Every row gives one point. The points of each table are mixes of a few directions, plus a little noise. How many directions does each table use, and how many do they share? Where both have some left over, give the other angles between the two spaces (their principal angles), to ten degrees, smallest first.

First (7 x 3):
-.25; -.55; .35
.29; .65; -.41
.14; .32; -.20
-.18; -.41; .26
.04; .09; -.06
.01; .02; -.01
-.05; -.12; .08
Second (7 x 3):
-.06; .33; -.27
.06; -.13; .12
.28; -.06; .13
.22; -.04; .10
-.94; .14; -.39
.13; -.11; .13
.31; -.13; .19
Directions: first 1, second 2, shared 1

First (6 x 6):
.36; -.40; -.38; -.26; -.02; .13
.01; -.09; .16; .19; .43; .04
-.02; .07; -.21; -.24; -.94; -.16
.11; -.30; .08; .16; .06; -.06
-.36; .69; .20; .03; .68; .18
-.10; .04; .14; .11; -.20; -.12
Second, 9 rows:
.08; -.01; -.15; -.13; .00; .07
.10; -.02; -.19; -.18; .01; .09
.15; -.03; -.29; -.27; .01; .14
.21; -.04; -.40; -.37; .01; .19
-.10; .02; .18; .17; .00; -.09
.30; -.06; -.58; -.52; .01; .27
-.38; .07; .73; .67; -.02; -.34
-.46; .09; .88; .81; -.02; -.41
.10; -.02; -.19; -.17; .00; .09
Directions: first 3, second 1, shared 1

First, 8 rows:
.03; .01; -.03; .02; -.01; -.03; .00; .01
-.36; -.06; .45; -.32; .16; .37; .01; -.15
-.13; -.02; .16; -.11; .06; .13; .01; -.05
-.63; -.10; .79; -.56; .28; .64; .03; -.25
-.42; -.07; .53; -.38; .19; .43; .02; -.17
.36; .06; -.46; .32; -.16; -.37; -.02; .15
.75; .13; -.94; .67; -.33; -.75; -.03; .30
.40; .06; -.51; .36; -.17; -.42; -.02; .16
Second (9 x 8):
.12; .15; .13; -.01; .07; .22; .01; .27
-.30; -.35; -.31; .02; -.16; -.53; -.03; -.66
.40; .47; .41; -.02; .21; .71; .05; .89
.32; .38; .33; -.01; .17; .57; .04; .70
.03; .03; .02; .00; .02; .04; .00; .06
.29; .34; .30; -.02; .16; .52; .04; .64
-.40; -.48; -.42; .02; -.22; -.72; -.05; -.90
-.19; -.23; -.19; .01; -.10; -.33; -.02; -.42
-.26; -.31; -.27; .02; -.13; -.47; -.03; -.58
Directions: first 1, second 1, shared 0; angles 80

First (10 x 11):
.00; -.11; -.31; .17; -.20; .12; -.36; -.29; -.17; .14; .20
-.29; -.04; .15; .09; -.06; .19; -.06; .19; -.30; -.15; -.08
.11; .14; .19; -.06; .34; -.15; .40; .08; .13; .08; -.59
-.13; .11; .09; -.09; .24; -.41; .45; -.06; .10; .02; -.23
-.26; -.12; .26; .02; .04; .33; .13; -.17; -.15; -.23; .22
-.06; -.13; -.18; .23; -.27; -.04; -.20; .07; .11; -.01; .29
.16; -.19; -.16; .15; -.25; .41; -.41; -.20; .01; .01; .41
.39; .26; .08; -.47; .14; -.28; .09; .31; .29; .01; -.01
.12; .31; .07; -.44; .27; -.39; .20; .13; -.06; .08; -.30
-.04; -.22; -.18; .40; -.24; .21; -.25; -.05; .03; .04; .11
Second:
-.20; -.04; .14; .07; .41; .17; -.10; .25; -.09; .29; .35
.12; .02; -.09; -.04; -.24; -.10; .06; -.15; .05; -.17; -.21
-.01; .00; .01; .00; .02; .01; .00; .01; .00; .01; .02
-.07; -.01; .05; .03; .14; .06; -.03; .09; -.03; .10; .12
-.11; -.02; .08; .04; .22; .09; -.05; .14; -.05; .16; .19
.03; .01; -.02; -.01; -.06; -.03; .02; -.04; .01; -.04; -.05
-.21; -.04; .16; .08; .44; .19; -.11; .27; -.09; .32; .39
-.06; -.01; .04; .02; .13; .05; -.03; .08; -.03; .09; .11
.24; .04; -.18; -.09; -.50; -.21; .12; -.31; .11; -.36; -.44
-.19; -.03; .14; .07; .39; .16; -.09; .24; -.08; .28; .34
.45; .08; -.33; -.17; -.94; -.40; .23; -.58; .20; -.67; -.82
Directions: first 6, second 1, shared 0; angles 70

First, 9 rows:
.05; -.11; .33; .39; -.05; -.19; -.11; .25; -.18; -.37; .12; .18; -.16; .06
.01; .15; -.08; .07; -.08; .17; -.03; .37; -.01; .06; -.23; -.06; .03; .22
-.01; .03; .42; .50; -.24; -.09; -.06; .21; -.18; -.28; .13; .18; -.11; .05
-.19; -.60; -.64; -.51; .68; -.25; -.01; -.37; -.05; -.63; .35; .30; .17; -.34
.31; -.28; .20; -.02; .31; -.33; -.16; .13; .00; -.06; -.03; -.06; -.32; .09
.15; -.02; .04; -.16; .09; -.06; .00; -.11; .10; .26; -.08; -.16; -.11; .01
-.12; .51; -.21; -.43; -.37; .44; .29; -.60; .32; .94; -.18; -.40; .29; -.14
.04; .29; .33; .01; -.36; .07; .15; -.47; .15; .56; .04; -.22; -.02; -.14
-.25; .01; -.40; .14; .02; .23; -.06; .59; -.17; -.50; -.11; .24; .23; .19
Second, 9 rows:
.32; .10; .73; .21; -.23; -.25; .00; -.34; .09; .47; .07; -.23; -.36; -.06
-.31; .10; -.46; -.29; -.04; .26; .17; -.30; .06; .03; .07; .05; .37; -.18
.12; -.07; -.35; -.34; .30; .06; -.07; .22; .11; .15; -.28; -.17; -.02; .17
-.34; .25; -.17; .13; -.33; .31; .13; -.01; -.07; -.10; .06; .14; .33; -.07
.28; .16; .39; -.03; -.14; -.07; .02; -.22; .16; .59; -.12; -.31; -.24; .03
-.05; .26; .61; .76; -.54; .04; -.04; .37; -.23; -.22; .07; .18; -.09; .14
-.22; -.27; -.09; .11; .13; -.16; .00; -.11; -.18; -.63; .36; .36; .11; -.21
-.22; -.18; -.35; -.25; .18; -.01; .08; -.33; -.01; -.26; .23; .17; .22; -.25
.42; -.33; -.30; -.31; .67; -.17; -.30; .74; .06; -.04; -.47; -.19; -.33; .45
Directions: first 4, second 4, shared 4
